Every row gives one point. The points of each table are mixes of a few directions, plus a little noise. Count the directions of each table, and those that both share. Where both have some left over, give the other angles between the two spaces (their principal angles), to ten degrees, smallest first.

First (4 x 2):
[[ 0.26  0.56]
 [-0.19 -0.44]
 [ 0.10  0.23]
 [-0.16 -0.34]]
Second:
[[ 0.25  0.54]
 [ 0.12  0.26]
 [-0.16 -0.35]
 [-0.21 -0.45]]
Directions: first 1, second 1, shared 1

First (9 x 6):
[[-0.68  0.64  0.14  0.09  0.49 -0.10]
 [-0.34  0.02  0.02  0.21 -0.04  0.13]
 [-0.08 -0.11  0.01  0.12 -0.09  0.09]
 [ 0.55 -0.50 -0.26 -0.17 -0.57  0.20]
 [ 0.60 -0.44 -0.31 -0.29 -0.54  0.17]
 [ 0.46 -0.65  0.19  0.19 -0.18 -0.07]
 [ 0.01 -0.01  0.16  0.09  0.13 -0.10]
 [-0.39  0.36  0.22  0.14  0.43 -0.18]
 [-0.15  0.67 -0.13 -0.39  0.31 -0.15]]
Second (7 x 6):
[[ 0.08  0.17  0.16  0.00 -0.16  0.05]
 [ 0.01  0.01  0.01  0.00  0.00  0.00]
 [ 0.22  0.44  0.41  0.01 -0.43  0.14]
 [-0.35 -0.70 -0.64 -0.02  0.69 -0.22]
 [ 0.02  0.04  0.04  0.00 -0.04  0.01]
 [-0.28 -0.56 -0.52 -0.01  0.55 -0.17]
 [ 0.30  0.59  0.55  0.01 -0.58  0.19]]
Directions: first 3, second 1, shared 0; angles 80

First, 8 rows:
[[-0.21  0.19 -0.06 -0.23  0.91  0.25  0.09  0.04 -0.40 -0.05  0.02]
 [ 0.32  0.36 -0.10 -0.18  0.39  0.60  0.24  0.01 -0.09 -0.34  0.20]
 [-0.06  0.05  0.34  0.32 -0.35 -0.20 -0.61 -0.16 -0.33  0.27 -0.07]
 [ 0.07 -0.26  0.14 -0.05 -0.51  0.03 -0.07  0.07  0.20 -0.26 -0.08]
 [ 0.19  0.41 -0.38  0.01  0.73  0.35  0.25  0.16 -0.03  0.03  0.27]
 [-0.10  0.05  0.05  0.08 -0.57 -0.39  0.11 -0.48  0.03 -0.25  0.00]
 [-0.21 -0.10 -0.16  0.25 -0.50 -0.36 -0.15 -0.02  0.12 -0.53  0.16]
 [ 0.00 -0.68  0.18 -0.19 -0.10 -0.29  0.14  0.36  0.51  1.13 -0.50]]
Second (11 x 11):
[[-0.50  0.31  0.59 -0.07  0.41 -0.04 -0.24  0.31  0.24 -0.51 -0.43]
 [-0.33  0.30  0.49 -0.07  0.34 -0.08 -0.28  0.34  0.26 -0.50 -0.40]
 [-0.07 -0.23 -0.14  0.03 -0.10  0.13  0.31 -0.30 -0.28  0.34  0.24]
 [-1.17  0.32  1.04 -0.13  0.72  0.08 -0.01  0.21  0.10 -0.57 -0.56]
 [ 0.30 -0.43 -0.54  0.10 -0.39  0.13  0.45 -0.49 -0.41  0.66  0.53]
 [-0.11  0.14  0.18 -0.03  0.13 -0.03 -0.13  0.15  0.11 -0.21 -0.16]
 [ 0.26 -0.17 -0.33  0.04 -0.22  0.02  0.14 -0.19 -0.14  0.28  0.24]
 [ 0.74  0.16 -0.35  0.03 -0.24 -0.22 -0.46  0.34  0.35 -0.19 -0.05]
 [ 0.25 -0.05 -0.21  0.02 -0.15 -0.03 -0.01 -0.03 -0.01  0.10  0.11]
 [ 0.09 -0.17 -0.19  0.04 -0.14  0.06  0.16 -0.19 -0.15  0.25  0.19]
 [ 0.55 -0.17 -0.52  0.07 -0.36 -0.01  0.05 -0.13 -0.08  0.31  0.30]]
Directions: first 6, second 2, shared 0; angles 40, 60
